Rows are points. The last column is the point's height on a tilted bowl or saddle (a function of degree 2), plus a little noise. Count its main directions that bend up, bend down and stay straight.
In the rows, zero is written as 128.

Points (18 x 4):
[[ 98  78 189 183]
 [ 72 106 105 166]
 [ 92 103 132 148]
 [ 75 101  29 226]
 [ 94  68  95 168]
 [176  88 151 153]
 [128 150 178 155]
 [228 170 138 190]
 [111 123 148 140]
 [167 218 118 181]
 [200 114 151 160]
 [156 130 149 136]
 [124 135  61 159]
 [124  95 149 141]
 [116  88 146 145]
 [129  34  96 182]
 [128 150  92 141]
 [112 130 153 141]]
Directions: 3 up, 0 down, 0 straight

Points (18 x 4):
[[107 145 143 103]
 [158 189 179 171]
 [130   7 122 173]
 [104 148 163 120]
 [ 90 119 150  97]
 [102 126  95  89]
 [143 129 150 101]
 [113 113  90  99]
 [107 178  97 117]
 [ 85  75 122 100]
 [199  78 133  20]
 [117 106  30 171]
 [ 85 173 147 103]
 [131 177 203 197]
 [ 99 193  82 129]
 [ 65 159 166  92]
 [167 174 141 125]
 [136 138 158 112]]
Directions: 2 up, 1 down, 0 straight

Points, 22 rows:
[[151  96 161 149 120]
 [203 150 162  38  26]
 [122 137 159 135 129]
 [157 122  81 148 117]
 [ 85  99 127 119 133]
 [172 173  99 172 118]
 [123 120 182 121 125]
 [174 119 143 229  52]
 [103  86 147 119 138]
 [109 137 136  97 125]
 [130 184  37  68  71]
 [ 83 153 111 125 122]
 [244  80 145 132  32]
 [ 96 147  69 154 114]
 [149 144 103  62  92]
 [179 137 179 140  98]
 [170  60 108 135  97]
 [152 140  96 105 120]
 [128 113 180 113 126]
 [160 140  86 213  87]
 [ 77  75 137  30  86]
 [133  80 115 182 104]]
Directions: 0 up, 3 down, 1 straight

Points:
[[167 126  75 131 110 131 164]
 [  7 148 104 107  93 158 182]
 [131 167  81  74 138  82 151]
 [122 156 152 115 170 144 146]
 [149 144 152 130  66 164 156]
 [ 63 132 142 135 144 121 156]
 [ 31 120 136  77 198 116 246]
 [205 133  81 107 115 103 198]
 [156 119  99  90 193 162 157]
 [ 90  90  72 161  99 181 187]
 [157 172 174 134 118 104 142]
 [138 141  55  85  88 156 152]
 [183 129 133 113  85 194 165]
 [146 202  93 101 114 110 129]
 [199 148 159 138 180  95 177]
 [ 91 100  83 145 113 157 153]
 [121  82 112 123 139 183 131]
 [108 101  98 168 152 152 158]
 [ 79 166 181 165 129 186 216]
 [129 164 148 142 152 166 147]
 [109  90 127 114 117 108 122]
 [164 126 223  40  83 141 211]
 [ 88 138  99  90  98 151 115]
 [131 104 111  81  79 116 123]
 [ 80 151 134  86 111  78 118]
 [122 119 159  42 127 115 156]
 [114 142 186 161  92 134 163]
 [115  86 147 150  97  55 131]
 [131 135 134 157 144  89 137]
 [114 110 135 155 121  74 130]
 [110 119 129 143 136 180 146]
 [ 96 103 176 118 111  98 136]
 [ 63 129 122 160 153 164 191]
 [107 144 137 156 133 180 164]
 [101 142  69 118 170  87 169]
 [124 130  80 134 122 122 143]
 [123 133 138 166 131 124 144]
 [ 81 118 132 123 125 136 130]
 [162 138 214 180 133  65 192]
 [106  92  76 158  85 166 176]
 [129 132  94 151 179 131 155]]
Directions: 3 up, 0 down, 3 straight

Points, 74 rows:
[[205 161 109 163 134 110 171 149 148]
 [137 147  92 103  78  63 152 138 146]
 [144  64 143 162 125 105 156 133 122]
 [ 91 139 172  66  42 115  96 145 116]
 [125 133  90  92  77  81 121 217 125]
 [ 49  88  89 191 145 192 174 174   7]
 [138 100 117 112  95 150 152 181 154]
 [174 152 100  68 126 100 157  79 128]
 [119 146 102 131 162  44 155 157 131]
 [106  45  32 158 124 113 203  73  35]
 [207 131  79 166 133 143  88 212 224]
 [151  50 106 167 130 191 200  84 103]
 [150 170 117 132 102  78 101  90 190]
 [123 147  87 160 108 126 145 119 170]
 [136 133 101 143 137 103 211 176  79]
 [135 127 107 156 157 194  98 125 137]
 [ 96  99 146  77 176  93  81 161 189]
 [107  69  85 172 199 216 123 121  45]
 [125 144 147  86 196 164 105 156 100]
 [ 75 125  95  99  95  78 135 182 130]
 [110 152 141 171  68 116  95 131 152]
 [182  90 165 102 125 174 146  79 128]
 [156 110 125 101 131 178  66 133 141]
 [145 149  76  75 119 118 142 103 132]
 [ 89 122 219 115 142 194 145 120 124]
 [124  97 181 161  68 120 161 107 100]
 [106 104 217 163  57 179  94 204 117]
 [ 67 121 193 162 132 151  65 156 115]
 [ 46 164 157 112 133 119 195 136 108]
 [165 140 216 121 105 188 157 146 111]
 [135  56  10 119 105  83 119 157  64]
 [167 118 128 114 129 184  82 140 160]
 [158  80 130 103  94 102 121 129 156]
 [ 54 111  63 106 112  47  77 151 165]
 [170 128 101 139  93  92  89  87 170]
 [ 79 141  57 192 149 132  66 113 123]
 [119 172 130 207  87 111 108  85 188]
 [205 139 179 143 140 114 195 113  80]
 [133 172 133 148 115 146 182 176 109]
 [203 101 179  58 130  99 234 105  80]
 [121 192 167 113 158  99  57 189 108]
 [190 119 202 118 143 118 111  94  86]
 [120 142  47 187 135 179 106  90 163]
 [149 107 186 112  85  93  89 144 148]
 [ 96 120 117  78 107  89 130 135 167]
 [ 94 151  43 246 137 172 144 123 134]
 [119 113  69  55 185 179 153 124  59]
 [168 177  79 192 162 106 130 157 168]
 [159 144 183 203 109 126 130  54 101]
 [ 23  99 138 140  75 117  93 130 118]
 [192  65  75 151 147 131 134 132 131]
 [186  69  89 126 160  90  88 114 113]
 [144 152 105 160  86 233 179 111 175]
 [ 97 140  87 187 107 159 177 131 122]
 [ 99 136 135 122 143 148 152 117 141]
 [157  92 148  91  88 125  65 142 154]
 [156  64 150 183 113 151 172 108 102]
 [166 108 153 124 184 134 157  74 113]
 [ 52  78 105 151 103 121 145 127 100]
 [179 131 116 122 162  64 100 184 134]
 [ 65 135 147 109  76 121 129 214 115]
 [ 56 148 151  84 101 132 180 151 106]
 [129  56  23 145  52 159 177 118  34]
 [112  91 229 150  98  53  39 127 123]
 [129 115 127 138 126 187 121 112 144]
 [116 144  88 108 105  82  68 156 168]
 [123 126  90 130  61 200  92  59 103]
 [ 93  46  67 144 105 126 136 129  74]
 [155  52  86 177  97 131  97  88  86]
 [ 74 156 182  31  69 121 121  95 116]
 [142 120 130 176 106 147 106 130 154]
 [116 109  92 142  48 170  82 188 140]
 [224 117  98  85  65 187 142 161 179]
 [148 110  91 107 157 155 184 160 118]]
Directions: 2 up, 5 down, 1 straight

Points, 71 rows:
[[146  93 137 196  97 168 173 128  92]
 [187 117 120 127 108  63 119  80  83]
 [158 134 152  93 134 135 150 151 109]
 [ 66 118 117 158  80 161 136 145  97]
 [ 98 161 173 143  91 182 174 173  82]
 [ 99 157 144 137 135 186 104 151 107]
 [184  77 122 136 108 181 103  45 117]
 [144 181 137 201 149  45  92 103  74]
 [128 134 106 168 174 113 129  70  95]
 [136 142 119 157 155 134 137 141 112]
 [131 113 140 219 107 100 112 132  92]
 [123 133 107 105 162 170  78 149 128]
 [141 167  69 122 125  48  80 211  66]
 [ 72 138 116 148  45 121 116 111  93]
 [155  99 166 109 121 147 114 124 126]
 [184 148 166 100 162 170  86 128 116]
 [126 136 139 133  37  85 141 132  89]
 [136 114 133 152 131 103 179 148 104]
 [180 179 179  76 161 101 133 120  88]
 [134 131 146 176 106  91  94 103 105]
 [177 122 112 127 123 119 145 175 112]
 [ 99 129 130 129 157  59 189 140  84]
 [ 94 172 172 101  44 110 150  69  86]
 [163 176 142 148 134 186 118 155  92]
 [ 97 192  66 114 166 101 116 114  89]
 [117  86 176 166  80 201 135 176  96]
 [131  94  99 151 122 136 108 116 124]
 [160 109 151 146 108  94 161 121 107]
 [149 138 146 140 115 170 170 135 100]
 [110 143  98 100 142 172 134 123 107]
 [124  67 146 164 151 101 159 109  93]
 [175  89  87 128 114 112 157 128 100]
 [124 190  94 138  77 124 109 164  72]
 [140 174 123 104 118  98 137 154  99]
 [139 155 236 119 128  51  96 166  77]
 [124 104 178 144  71 148  67  86 117]
 [128 161 115  79  94 121 118 192  83]
 [104 137  69 146 186 132 114 110 101]
 [137 208  90 126 139  94 176 175  64]
 [ 74 193  84 119 231 161 141 140  73]
 [111 138  36 177 160 198 159 154  23]
 [118 152 107 186 146 147 150 117  88]
 [149 175 143 139  96  69 133 190  91]
 [126 128  84 118 130 130 183 117  84]
 [ 84  97 125 109 113  98 113 165 105]
 [115 100 151   7 141 157 173 134  53]
 [154 134 145  98 120  80  98 163 113]
 [127 120 181 137 115  79 217  97  76]
 [117 112 103 179 119  30 145 123  67]
 [168 136 112  73  84 160 178 112  81]
 [162 107  90 114 178 150 171 151  84]
 [163 130 189 135 190  78 144 156 108]
 [113 193 126 127 172 102 178 102  91]
 [137  61  77 124 151 151 148 123  98]
 [109 161  74 130 135 133 104 129 103]
 [144 118 128 121  79 133 162 137 111]
 [169  99 163 154 177 170 203 129  62]
 [123 206 143  70 177 108 114 115 106]
 [154 126 111 168 149 108 121 113 112]
 [144 103 233 187 147 153 119 105  75]
 [ 59 153 113 178 121  96 137 109  86]
 [ 93 156 128  72 106  93  68 119 101]
 [ 62 136 153 141 110  71  82  37  83]
 [106 128 110 159 136 126  96  67 114]
 [ 62 110  96 119 143 165 147 137  91]
 [134 139 157  76  66 101  83 228  66]
 [192 149 196 125  90 139 182  70  61]
 [139 126 153 104 142 148 133 138 119]
 [108 148  83 148 182  98  96 108 110]
 [134 177 206  95  66 154 111 101  83]
 [107  92  30  92 126 103 145 183  49]]
Directions: 0 up, 5 down, 3 straight

Points (75 x 9):
[[129 174 157 134  68 176 156 171 164]
 [144 148 122 184 112 172  80 119 189]
 [ 78 136 182 119 134 142 133 161 119]
 [157 177 115 136 113  81 100 110 128]
 [118 141 140 141 148 139 200  93 144]
 [127 208 136 161  87 123 161  77 155]
 [132 126  90 159 193 114 166 147 139]
 [169  97 106 109 143 105 153 107 100]
 [ 60  92 107  88 174 185 117 100 128]
 [102 199 137 128 137  99 205 116 162]
 [170 137 126  90 125 126 183 119 125]
 [121 116 119 103 119 183 109  83 193]
 [109 133 149 172 101 113 125 169 182]
 [159 139 147  64 136 105  91  95 144]
 [ 83 249 160 104 182 122 126  84 164]
 [ 95 153  91 110 130  62 123 152 169]
 [ 77 145 133  97 151  93 137 140 167]
 [ 87 165 154 137  92 124  96 131 168]
 [110 148 141  71 157 137  79 113 188]
 [120 130  98  45 153 133 128 130 195]
 [ 81  69 121 213 157 166 228  94 157]
 [150 125 109 120  57 115 141 156 102]
 [146 168 112 122 201 135 140 165 117]
 [116 145 174 117  96  58  75  30   7]
 [ 75 110 188 140 153  94 103 111 117]
 [127 126 125 136 115  84 124 137 143]
 [149 156  55 174 106 125 102 115  79]
 [144  52 102 150 111  74 164  62  50]
 [104 107 122 116 117 108  72 109 167]
 [133 154 138 113 154 103  88 128 161]
 [111 103  83  59 126 158 183 165 137]
 [ 60 118 172 183 132 196 163 159 119]
 [ 85 197  98  94 159 167 110 147 177]
 [ 88 118 179 182 125 220  87 164 179]
 [136 142  67  83  63 173 194 120 145]
 [162 107 141 160 116  83  39 116 125]
 [119 136 192 130  64 146 119 136 180]
 [ 71 141 127 100 156 146 124 159 150]
 [127  78  88 151 145 121 110 151 161]
 [ 83 132  92 117 116 103  64  99 159]
 [161 170 157 119 109 161 131 149 178]
 [162 108 100 109  82  79 201  95  46]
 [ 54 140 177 153  59 103 121 144 114]
 [173 140 185 133 120 161 120  88 173]
 [110 112 135  76 128  71 156 193  86]
 [135  85 112 190 144 150 133 131 172]
 [135  79 140 157  64 105  73 169 184]
 [146 100  64 159  86  70 122 156  51]
 [149 167 149  80  55 103  53  79 172]
 [137 124 186 123 127 100 116 164 121]
 [147 143 103  99  52 114 102 100 136]
 [ 86 119 119 156 126 127  93 135 178]
 [134 153 124  89 151  81 100 171 141]
 [194  87 139 136  44 125 104 141 130]
 [ 83 133 101  86  75 154 147 113 159]
 [145 129 130 150 150 142 148 164 147]
 [142 131  90 114 106 154  90 143 175]
 [173 109 142 115 100 164  85  95 205]
 [ 73 109 107  88  32 149 111  57 108]
 [ 77 100 128 108 118 174 114 144 166]
 [ 81 130 114 104  73  92 151 124 120]
 [ 85 166 147 126 182 128  46 102 142]
 [ 62 137  90  97 142 140 225 145 152]
 [120 121 115 171 105  97 168 193 146]
 [ 94 109  86  94 147 150 142 142 171]
 [111 189  50  96 141 105 165 133 192]
 [201 130 169 164 181 165 128 159  84]
 [101 142 148 113  97  91 145  66 105]
 [159 143 215  74 113 123  67 140 115]
 [102  94 167 177  95  96 118 107 165]
 [134 116  89 131 138 118 111 210 116]
 [183 148 107  80  74 108 139 136  89]
 [151 142 126 132 129  68 184  79  87]
 [112 106 165 102 136 137 130  96 140]
 [101 111  96 137  46 104 105 173 106]]
Directions: 2 up, 4 down, 2 straight

Points, 63 rows:
[[ 56  82  95 113 130 105  80 182  95]
 [ 86  97 158 220  77 122 138 140  55]
 [ 74 132 143  70 128 125  91 165 118]
 [102 156 101 145 123 146 167 102  89]
 [160 120 118 112 171 174 113 127 111]
 [ 91 132 151 183 175 162 182  88  56]
 [ 73 142  62 100 133 103 140 122  80]
 [113 120 162 140 165  87  98 147 119]
 [ 86  72 107  89 114 155 117  77  99]
 [138 119 141  89 111 113 136 120 122]
 [109 145 137 154  95  96 147 156  93]
 [ 75 132 107 142 194 148 128  75  85]
 [157 172 159 159 150 109 125 162  99]
 [ 88 176 108 117  67 110 186 143  39]
 [ 91 127 103 161 162 122 129 106 103]
 [140 160 140 170  89  71 135 136  80]
 [171 163 170 120 197 153 134 107  92]
 [203  84 141 117 140  55 122 124  85]
 [ 83 133 100 132 126 180 127 149  92]
 [103 133 164 124 133 123 113 153 127]
 [155 154 177  89  74 189 129 115  88]
 [131 142 149 170 123 113  89 132 116]
 [ 65 165 130  87 143 176 158 156  70]
 [105 130 141 141 147  79 187 178  68]
 [127 178 157 129 163  84 119  95 106]
 [139  98 160 156 119 153 132  88 120]
 [148 131 151 150 170 129 115 183 102]
 [ 88 159 108 181  90 149 144 116  76]
 [122 184 129  81  66 100 123 112  78]
 [141 125 106  47  83 133 131 113  86]
 [176 249 122 134 106 158 144 117  54]
 [161 113 162 104 137 141 166 141 109]
 [105 136 164 135 131 134  96  93 125]
 [110 127 126 138  93  87  98 149 111]
 [ 56 126  72 117  98  84  98 123  85]
 [151 133 141 145 167 107 119 119 119]
 [182 146 179 170  92 127 179 103  86]
 [100  81 177 130 149 146 132  88 111]
 [109 123 136  96 102 149 168 123 101]
 [161 152 126 113  71 110 188  94  77]
 [130 123 144  96 169 101 148 115 117]
 [ 85  78 158 110 109 151 147 112 108]
 [ 92 188 103 129 139 151 117 171  83]
 [138 119 150 151 184  54 140 113  89]
 [ 98 182 128 164  88 177  91 184  65]
 [ 96 138 148 157 124 117 155 100 107]
 [149 131 152 177 144  72 109 184  80]
 [127  67  88 145 121 158 116 144 101]
 [ 86 110 107 113 140 110 164  75  97]
 [139 145  55 107 140 145 179 112  64]
 [147 139 138 110 100 160 138 190  93]
 [115 112  96 134 100 150 125 116 114]
 [ 95  80 214  91  96 159  85 101  96]
 [ 98 236 150 144 171 113 157 163  45]
 [ 79 123 154 149 130  73 127 115 114]
 [138 192 126 116 104  75 156 131  76]
 [115 126  89 121 179 124 137  66  91]
 [144 149  83  70 177 103 177 123  65]
 [ 92 125 170 155 145 116 134  83 112]
 [150 126 163  74 103  72  68 113  95]
 [131  46 168 146 121 159 167  71  81]
 [144 123 134 107 132 127  65 131 124]
 [113 157 142 124 142 105 132 171 109]]
Directions: 0 up, 7 down, 1 straight
